Each point is reached from the start by the listed moves, each made 0, 1 or 2 times, or once backwards (-1), plus a little noise. Is the number of moves made odd or even? Then give how often each move was made.

Moves:
(1): [  0 -22]
(2): [36  0]
Start: [  6 -19]
Points:
[ 42 -65] -> odd (2, 1)
[-32   8] -> even (-1, -1)
[-31 -19] -> odd (0, -1)
[41  5] -> even (-1, 1)

Moves:
(1): [  7  19   2 -18   5  -9]
(2): [-16 -27  14 -17 -26  31]
(3): [  3  25 -15  13 -10 -12]
(4): [  4   0 -19  -3  -5 -15]
Start: [-2 -6 -9  1 13  4]
Points:
[ 25  68 -92  36   9 -79] -> odd (0, -1, 2, 2)
[-13 -57 -15 -38 -13  14] -> even (0, 1, -1, 2)
[ -7 -51 -17   3  12   5] -> odd (-1, 0, -1, 1)
[ 30  81 -31  -6  39 -57] -> even (2, -1, 1, 0)
[  0 -49 -33   1   8  -3] -> even (-1, 0, -1, 2)

Moves:
(1): [-21 -10   4  -4  -4   7  13   3   4  -3]
(2): [  5  -4   7  22  22 -11  10  35   8  -3]
(3): [ 11 -13  13   9   4  27  -9  16 -25 -17]
(4): [ 11 -21  13  16   4  -1  -6   6  -8   1]
(5): [ -5  22   7   1   3  15 -13  -2 -21 -14]
(6): [ -5   8   7  -4   9  13 -30  11   3  -6]
(7): [  3 -12  -2 -13   2 -14   0  23  14 -27]
(8): [-14   5   4  19  22  26  -2   2 -10 -11]
Start: [ -5  -2  -7  -3  -7  -4   2  -1 -12 -16]
Points:
[-80  46  -1  -2  17  66 -30 -35 -28 -41] -> odd (1, -1, -1, 0, 1, 1, 0, 2)
[  35  -25   25  -16   27   39  -88   94  -33 -114] -> odd (-1, 0, 2, 0, 0, 2, 2, 0)
[-26 -40  47  20  31  38 -20  95 -34 -88] -> even (2, 1, 1, 1, 1, 1, 1, 0)
[-29 -36 -10 -20 -43 -15  42 -16  13  34] -> odd (2, 0, 0, 0, -1, 0, -1, -1)
[  -8   -2    0   10   37   13   24   76  -29 -112] -> even (0, 1, 1, -1, 1, -1, 2, 1)
